Every row gives one point. Two turns around zero, p and q, are shown by what they do to some points. Where does a point land after both, in the order given? Backwards means that the second turn is done in reverse. Each puzzle has new turns, and all numbers are rounded.
In the rows, 128 means zero.

Turn p:
[111 134 122] => [112 134 136]
[155 194 137] => [147 193 104]
[110 108 122] => [113 108 140]
[145 127  46] => [ 80 112  61]
[151 116 168] => [174 122 139]
[ 95  89 172] => [141  99 187]
Turn q:
[120  83  63] => [176  65 121]
[154 163  92] => [145 138  75]
[130 146 137] => [116 142 120]
[145  77 136] => [163 124 169]
[143 147 173] => [108 173 141]
[ 76 151 167] => [ 61 126 143]
Where do these land?
q, then p: [ 57 186 116] => [ 49  93 161]
q, then p: [148 113 106] => [146 120 101]
p, then q backwards: [143  87 139] => [117  99  95]
p, then q: [164 126 151] => [163 150 115]

Turn p:
[135 179 129  78] => [165 183 102 136]
[140 106 173 105] => [147 142 169  97]
[118 130 127 174] => [111  98 138 159]
[100  90 117 166] => [ 78  95 142 128]
[166 136 151 179] => [160  80 152 154]
[ 94 172  95 104] => [113 172  85 155]
[144  82 104  90] => [121 126 109  65]
Turn q:
[147 112 101 162] => [117  88 100 134]
[ 82 159 198  99] => [123 215 160 139]
[ 72 133 146  78] => [119 180 169  89]
[146 149  91 148] => [148 107  88 119]
[150 100 111 158] => [112  86 113 141]
[171 114 120 123] => [148  91 137 145]
Where do these land?
q, then p backwards: [113 164  31 134] => [193  89  71  85]
q, then p: [151 163 106 153] => [132  97  87 115]
p, then q: [114 100 145 103] => [143 162 150 122]
q, then p backwards: [121  70 146  96] => [103  90 171 158]
p, then q: [116 143 156 124] => [134 147 115 152]
p, then q backwards: [113 125 159 180] => [156  81 156 118]
q, then p: [168 132 153 105] => [156  93 155 136]

Turn p:
[112 125 112  95 122  86] => [129 113 129  80 156 136]
[110 110 119 136 163 117] => [104 123 120 140 164 128]
[137 106 113 157 101  96] => [135  94  96 116 125  96]
[ 95  59  73 145 117  94] => [ 87  45 101 113 155 113]
[196 142 166  80 181 180] => [188 171 156 187 136 193]
[137 153 198 112 133 157] => [160 176 180 150 118 120]
[113 179  99 202  97 125] => [ 89 156  72 113  76  87]
[124 149 145  98 111 170] => [133 146 170 128  94 151]
Turn q:
[130  85 122  89  90 174] => [179 105  78 130 113 161]
[103 136 166  56 104 140] => [119 119 106  97  97 202]
[ 92 137  99 180 173  71] => [ 67 121 159 146 119  57]
[175  93 105 123 149 130] => [168  92 137 118 158 106]
[ 97 123 175 107 124 175] => [123 123 113 159 119 195]
[109 167 101 184 129  85] => [ 86 171 143 134 121  67]
[155 188  99 163 152 117] => [100 168 141 114 181  88]
[162  94 157 122 104 131] => [181 124 148 126 116 148]
Where do these land?
p, then q backwards: [132  99 132 135  98  84] => [152 100  85 113 140 115]
p, then q: [159 158 135 172 121 159] => [136 185 115 119 121  93]
p, then q backwards: [166 132 126 115 164 142] => [134 126 153 134 114 175]
p, then q backwards: [118 115  64 183  88  69] => [ 93 121  37  76 133 119]
q, then p: [ 54  82 149 110 133 161] => [ 87  68 117 156  77 101]
p, then q: [144 174 146 147 155 126] => [100 168 123 108 157 113]
p, then q: [124 135 144  34 137 154] => [147 133 139 152 165 214]

Turn p:
[113 113 135 117 118 160 129 146] => [111 133 132 128 111 145 128 162]
[111 128 124 148 151 105 106 137] => [116 135 135 157 145 108 108 116]
[118 143 131 111 130 147 141 102] => [149 136 130 112 145 153 133 140]
[140 122 133 124 143 164 158 142] => [138 120 117 121 124 121 148 173]
[124 125  92 136 117 126 145 143] => [103 141 101 128 131 124 150 124]
[135 110 142 147 113 147 139 110] => [139 113 138 142 114 146 156 133]
[124 103 153 134 116  31 123 115] => [110 124 190 121 128  90 130  54]
[136 102 102 122 153 118  90 140] => [ 93  96 117 139 145 117  99 124]
[149 205 140 113 110 153 121 116] => [190 154  94 105 109 150 101 125]
Turn q:
[139  96 142 126 163 140 109 157] => [101 115 133 116 137 126 134 180]
[ 81 110  83 100 179 111 110 118] => [ 67 122 122 101 158 108  79 109]
[140 137 133 108 112 152 125 150] => [129 137 107 122 101 120 149 141]
[125 118 131 109 123 129 144  92] => [130 126 133 101 132 149 134  99]
[ 92 137 155 122 129 161  98 110] => [109 164 111 124 115 172 108 137]
[159 149  82 158 112 140 141 112] => [168 122  93 148 161 112 142 106]
[116 148 162 102 123  93 109 128] => [133 126 150 118  82 134  92 129]
[138 146 118 156 137 142 151 125] => [152 148 126 137 156 117 139 128]
[147 109 145 137  98 105 163 161] => [138 109 166 149 107 111 170 128]
[141 130 128 162 102 107 129 126] => [153 111 138 164 129 132 131 121]
Where do these land?
q, then p backwards: [164 123 105 105 106 138 192 130] => [163 128 124 143 118  91 189 108]
p, then q: [139 125 107 133 129 123 100 132] => [111 118 115 139 146 141 115 118]
p, then q: [140 139 149 134 114 116 121 143] => [145 113 125 139 109 141 126 115]
p, then q: [138 107 149 125 147 146 105 147] => [105 108 135 157 113 134 132 150]
p, then q backwards: [117 140 134 102 145 128 104 153] => [112 146 130 122 162 116 104 132]
p, then q backwards: [ 81 114 109 149  85 127 160  93] => [100  96 151 146  99 171 169 111]
p, then q: [131 145 138 146 174 130 105 159] => [133  95 133 164 131 113  94 151]
p, then q: [110 138 117 135  92 144 155  66] => [156 168 111  90 155 132 171 129]
q, then p: [131 120 143 123 160 101 110 129] => [109 119 149 130 111 124  96 140]

Turn p:
[142 150 136 132 108 161 161 118 161 112 146] => [124 151 136 175 118 160 127 139 155 147 127]
[105 102 123 136 109 128 190 111 153 163  90] => [136 132  84 165 113 114 157 143  91 178 110]
[118 162 126 156 118 133 163 130 134 149 135] => [106 168 111 157 118 113 128 146 130 132 130]
[139 136 120 147 125 121 145 155 172 137 137] => [141 129 120 159 121 116 117 173 144 126 130]
[122 139 147 143 106  86 153 109 144 173 104] => [145 155  83 129 114  82 137 131 136 162 115]
[135 113 121 143 143 129  87 136 116  92 111] => [127  90 128 115 131 139  97 106 124  96 126]
[147 108 163 125 121 133 141 113 147 147 141] => [145 132 142 138 125 123 144 131 148 153  90]
[109 146 136 101 120 122 104 155 115  78 130] => [123 116 140  94  95 159 117 121 138 108 165]
[114 163 129 140 143 125 145  94 163 137 110] => [103 136  84 143 142 126 124 135 153 160 132]
[126 103  88 107 122 113  74 116  94 114 152] => [143  99 164 107 154 114 133  85 115 103 168]
[108  97 128  97 163 146  76 152  95 128 151] => [107  90 185  77 144 128 132 128 106 109 131]
[158 150 128 129 150 106 190 120 144 120 137] => [139 156  89 151 141 149 163 156 157 113 119]
[122 111 132 142 139 129  86 136  68 100 148] => [108 112 161 100 123 124 124  86 116  75 124]
[147 112 116  92 124 160  77 149  86 143 101] => [146 125 168  81 151 143  93 113  78 129 126]
Turn q:
[146 159 123 110 110 117 136 123  95 134 108] => [129 130 133 135 101 133 125 102 112  84 123]
[143 105 105 123 118 148 134 139 106 113 124] => [162 127 110 126 131 127 120 135 105 118 150]
[120 115 133 123 120 135 137 126 116  99 108] => [149 117 108 120 143 117 135 114 119 120 119]
[138 119 167 114 114 144 138 158 185 105 122] => [135 140  69 122 124 146 148 128 170 155 111]
[110 111 128 114 127 122 137 154 137 218 111] => [100 153 136 127  92 158  94 153  85 162  88]
[ 98 136 122 154 145 126 112  31 132 104 129] => [ 88  73 156 136 182  89 110  89 144 130 144]
[130 160 159 175 122 138 138 149 111 141 173] => [107 145 157 111 148 179 166 147 137 109 143]
[115 123 107 133 137 143  76 139 148 170 107] => [137 126 155 120 115 140  69 147 142 156 110]
[146 118 115 163 157  69 137 162 147 124 123] => [155 151 164 165 113 125 169 124 130 171 125]
[100 118 106 124 124 121 120 166 167 113 132] => [151 138 116 152 137 118 127 167 151 147 101]
[156 143 108 106 108 133 132  61 111 121 131] => [102  95 117 146 120 110 106  95 120  91 167]
[120 137 121 124 172 140 140 110 102 118 140] => [116 150 145 110 151  94 127 118 117 116 148]
[142 118 169 102 109 127 129 145 108 102 156] => [131 117  98  95 108 126 171 143 132 107 137]
Where do these land?
p, then q: [158  94 100 147 108  94 131 129 160  85  98] => [171 102 126 151 128 140 121 124 124 153 196]
p, then q: [149  80  96 112  98 130 155  85 174 115 116] => [124 137 145 136 136 172 119 110  90 170 190]
q, then p: [123 109 136 127 130 116 120  69 118 140 159] => [115  99 146 114 105  96 174 123 117 127 128]
p, then q: [137 153 149  97 102 132 113 166 126 171 125] => [117 144 131 109  69 144 132 135 151  98 110]
q, then p: [114 159 176 129 119 147 121 160 126 135 160] => [116 124 127 128 108 180 127 167 119 154 151]
q, then p: [164 126  97 143 133 104 182 112 119  84  92] => [119 156 100 167 165 114 150  82 153  94 107]
q, then p backwards: [130 102 104 136 118  71 151 108 126 125 126] => [102  79 102 146 106 142 149 116 139 138 137]
p, then q: [117 164 104 124 130 152 111 171 116 133 149] => [127 130 138  91 132 123 156 162 160 103 114]
p, then q: [120 144 144 150 118 166 104 156  91 146 123] => [129  98 145  94 120 120 127 121 145  92  88]
q, then p: [105 107 149  98 172 134 111  95  93  97 144] => [158 111 114  80 128 120 186 134 144 123 153]
q, then p: [ 87 139 143 127 121 149 129 169 137 165 118] => [115 133 119  98 126 157  82 147  98 145 134]
p, then q backwards: [152 127 124 140 175 140 120 142 130 130 119] => [ 83 138 126 130 104 153 125 127 123 131 132]
q, then p backwards: [112 175 134 130 124 139 103 134 144 139 107] => [160 143 165 146 138 144 109 127 127 110 139]
q, then p: [124 114 138 132 145 119 141  97 131 127 156] => [110 124 126 122 121 103 166 139 125 126 132]

Turn p:
[138 109 137  82 122 132 124 171 132 104 128  92] => [156 117 146  89 110 178 114 122 138 135 104 126]
[167 123 139 118 122  98 154 117 135 143 152 108] => [176 152 111 132 135 140 147 119 136 127 140 100]
[160 148 108 137 150 156 144 117 145 152 129 145] => [112 150 113 160 156 139 155 142 141 151 125 140]
[ 70 111 146 155 134 133 126 142 148 120 139 146] => [ 97 108 169 107 141 107 118 145 134 103 156 124]
[144 121 120 150 110 138 110 119 112  31 108 152] => [126 120 138 174 108 148  63 114 120  78 119 176]
[137 124  96 104 141 147  83 125 131 132 147 188] => [122 133 107 118 144 111 108 146 148 158 137 199]
[135 106 122 110 113 154 118 111 137 118 138 110] => [141 101 120 129 139 158 114 122 120 144 141 134]
[111 143 103 111 123  62 140 117 135 146 100 142] => [116 144  97 111  89  96 154  91 155 115 140 122]
[165 139 114 157 111 117 116 124 135 155 124 127] => [131 146  97 158 126 116 117 142 144 146 125 103]
[134 135 157  89 139 142 112 126 129 128 130  99] => [140 135 138 100 141 152 122 106 103 155 114 124]
[ 88 146 145 149 109 151 149 150  69 143 118  94] => [117 100 148 125  97 117 151 161  70 119  99  96]
[ 55 173 129 147 124 112 132 117 130 148 146 130] => [ 76 134 118  93 126  93 147 142  94 103 157 107]
[131 107 152 136 128 146 142 129 122 151 103 168] => [129 127 168 156 120 103 143 132 136 155 137 141]
[155 106 123 148 164 106 141 126 133 120 129  92] => [151 123 123 140 160 135 135 110 153 103 100 101]
Turn q:
[163  89 160 120  76 123 169  98 106 137 132  97] => [181 102 159 107 102 141 111 103 109 139  68 126]
[120 143 101 174 149 155  98 152 151 113 106 135] => [ 73 141  98 173 130 143 138 142 131 141 142 122]
[137 128  82 126 149 145 118 111 129 114 143 138] => [132 145  82 127 123 153 120 129 140 118 149 124]
[122 119 146 136 117  91 160  99 122 168 129  83] => [142 115 163  85 120 121 132 101  97 145 114  85]
[108  86 110  80  73 122 130 149 125  95 107 157] => [131  83 108 117 140 123 149 129 151  76  82 175]
[126 118 148 129 104 106 132 108  74 128 116 122] => [142 137 141  98 147 124 119 112  93 133  91 148]
[103 141 117 126 154 160 110 131 141 140 117 139] => [ 95 124 122 133 145 143 114 148 143 128 159 125]
[146 173 132 135 126 126 148 131 123 166 132 127] => [131 130 147 109 101 122 133 144 111 165 156 134]
[135 143 128 101 151 142  93 162 133 126 140 107] => [130 144 125 144 133 111 120 183 138 112 139 111]
[110 155 123 136 139 129 139 139 142  98 147 124] => [121 154 140 143 120 140 157 128 135 109 149 127]
[163 122 130 136 144  86 165 120 118 143 110 123] => [163 124 123 111 133 114 155 107 118 175 122 114]
[150 158 158 126 120  94 119  92 141 146 111 116] => [123 151 152  95 111  95 119 115 143 166 114 117]
[ 95  84 117 130 122 156  87 164 142 105 176 175] => [113 106  99 186 135 118 102 121 130  55 149 153]
[113 134 140 136 169 159 124 136 144 113 125 150] => [114 136 134 163 154 144 122 131 152 131 160 132]
Where do these land?
q, then p backwards: [104 111 102 156 145 127  88 131 136 164 137 125] => [ 98 152 119 163 105 126 105  94 142 132 129 106]
q, then p: [101 103  93 126  90 108 130 104 113 148  90 154] => [127  82 123 115 118 119 154  89 139 138 141 179]
p, then q backwards: [171 137  90 146 120 150 120 100 153  95 133 158] => [134 120 119 144 149 180 101 137 124  94 131 175]
p, then q: [145 100 131  97 130 166 152 129  89 146 152 123] => [174  90 121 147 134 133 122 135 112 170 131 147]
q, then p backwards: [116 164 152  93 139 122 126 112  99 155 100 140] => [106 121 151 107 152 143  96 150 146 143 161 154]
p, then q: [108 127 125 145 110 110 136 144 148 142 136  99] => [136 126 139 128 118 137 139 149 129  98 110  96]
q, then p: [ 95 164 159 128 133 164 156  95 163 146 156 105] => [139 135 163 103 151 155  95 138  77 149 164 104]
q, then p: [ 91 145 138 154 143 122 155 157 141 151  98 142] => [143 111 161 111 153 103 171 140 117 112 149 117]
q, then p backwards: [171 128 123 137  90 132 126 149 146 116 120  96] => [148 137 112 134 110 132 139 163  88 143  96 120]
p, then q: [125 123 155 134 139 100 103 167 103  92 140 166] => [123 158 133 138 132  72 134 137 161 131 106 166]
p, then q: [153 121 131 121 117 155 121 129 122  97 115  88] => [112 124 116 143 139 156  88 142 123 148 103 129]
p, then q: [137 126 171 157 151  99 155 154 110 107 155 114] => [152 177 153 152 135 124 153 149 147 151  96 129]
q, then p: [111 131 100  80 150 117 116 107 115 131 155 120] => [141 145 106  97 136 175 115 120 132 117 112 155]
q, then p: [165 113 122 117 134 122 111 112 153 104 107 163] => [ 97 135  97 142 136 124 128 116 175 138 150 123]
